Each row is a point. Two turns around zero, p and q, are shown by what they do to some points. Write where each new point lands after one turn and then the other. Backwards means that the second turn is done in reverse. Each puzzle has new turns, and all numbers are rounded.

Turn p:
[-2.34 -0.01  0.46] => [-1.68  1.63 -0.45]
[0.86 0.19 0.79] => [ 0.25 -0.46  1.06]
[ 0.68 -3.29 -0.82] => [-1.17 -2.83 -1.62]
[ 0.81  3.11 -0.43] => [2.60 1.65 1.01]
Turn q:
[-3.57 -1.52  0.46] => [ 0.04 -3.34  2.03]
[1.43 1.95 0.39] => [-1.37  1.87 -0.79]
[0.55 0.01 1.94] => [-0.30  1.26  1.54]
[ 3.53  0.08 -1.01] => [ 1.39  2.75 -1.99]
[-0.55 -0.85 -1.57] => [ 0.97 -1.31 -0.91]
[-1.39  0.32 -0.20] => [-0.72 -1.24  0.13]
Where do these land?
p, then q: [-0.38 -0.88  0.94] => [-0.19 -1.04  0.83]
q, then p: [-2.21 -1.32 -1.67] => [-1.08 -2.69 -1.00]
p, then q backwards: [ 3.18 -0.43 -0.17] => [-1.90 -2.49 -0.70]
q, then p: [-0.59  2.62  0.90] => [-1.48  2.27 -0.83]

Turn p:
[-1.76 -0.66  0.03 -1.40  1.38  0.14] => [-0.13 -0.36  1.90  0.78 -1.20  1.27]
[ 3.33 -1.55  1.58 -0.16 -2.59 -2.87] => [ 1.58  1.65  0.00 -4.44  1.55 -1.91]
[-3.75 -0.45 -0.55  0.61 -0.51  1.64] => [ 0.08  0.98 -0.43  2.61 -3.04  0.82]
[-0.77 -0.28  0.63  0.40  1.20  2.80] => [ 1.04 -1.30 -0.94  1.61 -0.61  1.97]
[ 1.28  1.73 -0.42  0.98  2.99 -1.29] => [-0.98 -2.90  0.90  0.63  1.78 -1.62]
[ 2.65  0.61  1.10 -0.45 -2.09 -1.70] => [ 0.56  1.64 -0.26 -2.28  2.49 -1.25]
[ 1.72  1.24  0.93 -1.06 -1.93 -1.38] => [ 0.12  2.00  0.21 -1.30  2.41 -0.74]
[-1.98 -0.13 -0.45  1.43  0.71  0.36] => [ 0.03 -0.63 -0.19  1.70 -1.78 -0.58]
[-0.72 -0.51 -2.85 -0.35  0.84  2.31] => [-2.30 -1.08 -1.19  0.69 -1.61  2.04]
Turn q:
[-0.59  0.11 -1.59 -2.08 -1.49 -2.48] => [-0.89  0.66  1.00 -3.20  0.04 -1.77]
[-0.59 -0.74  1.08  0.04 -2.31 -2.17] => [-0.82 -0.89 -0.81 -0.94 -1.08 -2.82]
[ 3.51  0.92  1.06 -0.04 -1.58 -0.44] => [ 2.86 -0.69  1.18  0.07 -2.37 -1.14]
[-0.91 -0.04 -2.45  1.72  2.05  2.16] => [-0.05 -0.27 -1.01 -0.01  2.02  3.68]
[-1.88 -0.61 -2.10 -1.58  0.34  2.22] => [-2.03  1.95 -0.23 -1.06  0.16  2.59]
[ 0.07 -1.55  1.70 -0.28  1.73  0.29] => [-1.29 -0.57  1.05  2.31  0.13  0.03]
[0.39 1.90 2.30 2.23 1.27 0.42] => [ 2.20 -0.21 -1.19  2.82  1.11 -0.57]
Where do these land?
q, then p: [ 0.40  0.78  0.48  0.89 -1.65 -1.45] => [-0.99  0.37  0.74 -2.09  0.19 -0.74]
p, then q: [-1.42 -0.90  0.57 -1.06  7.44  0.30] => [-3.45 -3.71 -1.18  4.30 -3.76  0.09]
p, then q: [ 0.85 -0.76  0.71  1.33 -1.56  1.10] => [ 1.05  0.08  1.22 -1.85 -0.11  1.08]
p, then q backwards: [-1.72 -0.50 -0.16  0.27 -1.37 -0.06] => [ 0.12  0.55  1.06 -1.12 -1.08  1.15]
p, then q: [ 0.56 -0.87  0.55 -1.78 -0.31 -0.54] => [ 0.16  1.62  0.76  1.13 -0.63 -0.14]
q, then p: [ 0.55  1.12  1.73  4.03 -1.20 -0.71] => [-1.88 -1.57 -1.21 -3.48 -1.04 -1.42]
p, then q: [ 0.54 -0.35 -2.50 -1.26 -1.14 -0.10] => [-1.22  2.48 -1.03 -0.73  0.57 -0.01]
q, then p: [ 0.84  0.06 -2.18 -1.68 -1.54  0.42] => [0.09 2.12 0.44 0.01 1.44 2.01]
q, then p: [-0.60  1.42  0.79 -0.74  1.33  1.05] => [-0.10 -1.03 -0.73  1.54  1.26 -0.92]
